Every row gives one point. Each copy is the shape, with its points in the same order, stretched, turned, moved and blurred by noise. Some copies are also mirrored. Which?
(in the rows, 100 means zero)

Shape (7 x 2):
59  88
67  76
42  81
98  97
130  80
117  76
120  154
Copy 1 (7 x 2):
125  78
109  69
132  65
98  105
60  101
71  94
116  161
Copy 1 is: mirrored
Copy 2 (7 x 2):
79  104
71  90
57  110
101  91
125  58
110  61
156  114
Copy 2 is: only turned
Copy 3 (7 x 2):
43  88
42  102
20  94
84  85
109  110
100  119
107  38
Copy 3 is: mirrored

Shape (6 x 3):
86  67  68
53  61  61
92  63  131
101  97  133
73  141  86
73  133  65
Copy 1 (6 x 3):
110  70  47
79  60  34
95  67  119
110  108  124
97  146  70
103  143  50
Copy 1 is: only turned
Copy 2 (6 x 3):
136  84  79
161  107  73
128  82  136
103  99  138
96  145  101
104  138  82
Copy 2 is: mirrored

Shape (11 x 6):
162  109  72  82  108  107
96  49  96  117  111  46
154  112  60  104  67  123
109  145  88  113  79  116
50  91  88  91  86  91
104  127  83  97  46  64
112  138  53  106  62  142
79  70  114  29  155  99
49  73  111  113  105  66
104  140  82  123  80  100
134  60  126  80  104  121
Copy 1 (11 x 6):
138  110  104  35  105  106
80  84  82  91  127  39
148  88  86  49  73  119
105  121  101  81  61  129
47  85  82  83  82  104
90  118  94  63  40  72
126  101  75  64  53  143
39  74  127  37  156  107
46  85  99  109  106  73
106  122  92  89  67  115
105  55  135  59  111  98
Copy 1 is: only turned
Copy 2 (11 x 6):
133  135  58  105  88  103
88  47  123  111  111  51
123  115  57  133  46  108
90  137  107  140  67  128
37  83  116  98  84  117
79  114  122  114  32  77
82  134  61  139  41  145
75  106  102  28  150  114
52  56  147  97  112  92
81  126  105  150  64  120
139  89  98  81  112  122
Copy 2 is: only turned

Shape (11 x 8):
103  139  112  81  80  151  93  89
96  92  52  87  101  42  137  116
52  64  120  117  108  110  87  51
125  74  114  121  77  146  59  73
111  140  117  89  131  109  122  142
92  74  131  93  79  166  112  118
50  74  69  103  137  108  53  92
122  133  37  96  99  67  152  121
71  87  82  163  41  108  54  71
64  71  66  128  130  119  101  78
112  131  135  96  123  141  125  118
Copy 1 (11 x 8):
101  120  110  113  70  150  96  114
103  114  71  89  91  29  131  118
49  45  100  124  106  112  102  84
125  51  102  129  102  146  84  89
102  140  126  116  111  97  109  160
98  61  115  96  83  156  111  153
54  77  61  113  114  93  55  114
125  154  58  103  88  54  146  125
104  41  63  168  52  110  94  83
62  73  54  124  119  102  106  110
96  122  131  118  114  132  118  151
Copy 1 is: only turned
Copy 2 (11 x 8):
115  112  91  82  98  160  57  106
45  52  66  117  101  107  124  86
70  160  93  82  129  90  98  89
147  144  55  73  111  98  81  116
97  58  119  119  123  136  70  128
114  131  94  69  117  149  99  155
49  133  49  101  152  87  64  107
75  36  60  134  104  147  112  77
112  173  34  128  74  97  91  97
70  136  55  114  157  110  104  90
113  89  129  100  131  152  75  124
Copy 2 is: mirrored

Shape (14 x 11):
121  86  128  133  77  129  98  48  104  99  81
73  63  109  80  72  125  107  118  130  110  142
119  110  144  119  68  143  40  76  70  98  88
130  69  127  105  85  106  94  149  105  112  91
87  41  137  82  92  97  88  95  96  79  123
102  90  109  92  37  146  76  71  81  98  68
85  92  124  27  111  90  117  116  163  97  144
65  121  90  84  107  92  141  122  140  62  190
123  92  84  128  87  120  67  49  66  122  89
55  138  47  124  112  96  74  41  72  69  83
109  90  131  88  42  78  101  94  100  97  108
54  124  99  71  122  109  156  93  86  81  134
87  106  103  49  97  92  132  111  104  106  183
35  135  97  125  111  88  101  69  90  121  119
Copy 1 (14 x 11):
121  87  147  114  69  97  82  55  77  121  103
75  66  143  71  76  130  100  149  97  105  122
133  122  152  108  71  124  28  87  66  122  132
143  85  109  81  78  121  67  150  76  104  83
87  69  144  82  82  88  66  132  88  68  114
92  112  122  87  49  133  60  59  49  119  130
69  85  132  28  107  97  103  147  150  82  104
61  106  128  105  113  103  135  169  153  75  134
121  81  110  120  98  118  49  51  67  139  141
52  116  96  155  132  112  54  54  105  103  117
98  101  113  72  55  66  92  112  83  105  129
58  113  141  85  157  113  123  130  92  88  114
82  101  126  58  134  100  109  155  121  98  162
49  102  121  131  143  89  74  110  105  130  100
Copy 1 is: only turned
Copy 2 (14 x 11):
127  112  122  153  104  133  85  68  106  102  82
65  78  113  96  92  125  103  124  144  71  100
121  110  135  112  108  156  34  81  81  129  80
123  84  95  109  119  112  92  155  116  106  84
97  59  147  109  116  117  81  112  109  61  75
111  101  109  101  75  162  72  78  85  107  60
68  95  135  66  112  89  110  114  195  63  95
40  129  142  88  109  77  122  130  145  30  136
121  99  107  114  106  117  77  56  58  112  111
67  148  95  94  129  87  87  38  48  71  76
114  100  146  100  66  100  86  113  113  97  77
47  125  149  73  137  110  150  89  114  68  90
60  89  161  58  101  96  132  112  135  68  139
36  120  123  111  128  77  104  73  89  113  89
Copy 2 is: only turned
Copy 3 (14 x 11):
112  95  143  153  60  124  75  47  98  103  85
44  46  121  90  90  84  110  95  116  132  110
88  129  158  128  66  140  28  86  79  138  105
120  90  135  95  86  75  72  132  110  139  81
70  46  157  86  87  72  86  94  73  100  104
73  93  120  119  29  136  57  81  63  128  92
58  75  128  26  119  90  129  82  130  91  99
51  75  95  87  141  99  168  94  122  80  154
111  108  101  149  71  100  33  41  81  137  109
62  148  59  161  105  104  73  28  42  90  113
98  96  131  92  35  83  105  90  85  107  122
71  90  101  94  134  121  157  62  57  117  109
77  67  113  52  110  96  147  76  100  128  153
50  142  95  143  119  85  118  35  68  137  125
Copy 3 is: only turned

Shape (17 x 12):
94  96  83  114  84  92  165  96  110  101  162  91
89  116  117  98  77  93  124  109  100  87  98  95
84  119  122  101  125  99  110  105  87  136  164  99
119  95  107  104  91  142  90  90  101  195  104  91
142  116  89  104  106  108  92  69  95  116  117  124
152  82  113  110  124  84  86  98  131  96  89  119
72  103  110  56  141  88  139  115  95  85  105  117
99  119  69  96  105  85  94  94  89  139  88  94
95  111  119  79  100  83  80  99  85  93  87  100
141  118  120  108  128  90  86  113  98  93  97  92
120  120  119  30  116  108  118  82  135  87  102  91
91  89  92  109  80  107  79  112  83  90  105  91
72  123  83  111  85  106  79  100  102  83  95  91
83  124  84  93  79  118  85  123  93  129  100  119
78  110  115  95  90  103  88  92  113  86  92  112
77  111  103  81  93  82  88  110  103  96  117  104
80  114  108  91  85  86  103  103  104  97  160  98
Copy 1 (17 x 12):
117  91  61  142  103  83  148  75  136  65  140  126
102  122  93  108  94  89  128  99  108  90  91  122
104  111  119  102  140  75  109  73  102  71  153  132
73  85  119  72  128  152  74  112  114  84  147  137
74  93  64  67  99  113  72  71  95  102  118  115
79  94  66  71  129  102  52  99  104  78  68  93
111  126  104  116  151  95  129  54  106  102  79  120
82  79  97  80  112  103  106  106  111  134  120  112
100  122  112  71  105  92  97  90  93  111  85  101
62  113  90  71  128  85  82  101  80  82  91  88
75  165  77  69  131  117  109  52  140  101  75  105
107  104  99  111  83  95  99  106  88  105  117  80
92  118  101  121  67  74  96  104  109  129  114  90
99  119  96  107  109  113  94  113  89  132  129  126
101  123  103  104  86  88  82  90  109  109  82  113
119  124  96  98  111  77  108  94  108  114  106  105
127  130  89  106  105  65  117  79  116  88  136  111
Copy 1 is: mirrored
Copy 2 (17 x 12):
110  80  103  103  61  60  169  126  144  92  95  64
82  86  111  101  93  104  125  114  91  84  74  64
106  99  115  122  110  95  116  132  109  136  150  71
125  81  88  114  104  153  126  26  86  157  140  97
137  109  72  104  91  109  91  76  78  79  133  110
145  116  99  75  117  124  94  98  84  71  83  142
78  77  105  47  117  63  103  156  84  113  119  68
115  115  95  100  94  89  98  60  76  148  110  72
87  98  115  98  122  105  67  102  77  96  97  77
130  122  104  111  138  113  97  105  64  87  88  107
99  97  98  44  158  98  110  104  91  63  120  65
98  81  97  121  106  94  86  87  110  102  74  88
75  119  80  110  105  90  94  83  112  104  80  77
103  83  68  104  88  121  92  79  86  140  105  62
73  104  94  91  107  112  91  102  105  87  93  90
91  100  108  96  110  95  84  114  110  108  95  62
99  97  112  116  104  89  103  128  135  94  107  57
Copy 2 is: only turned
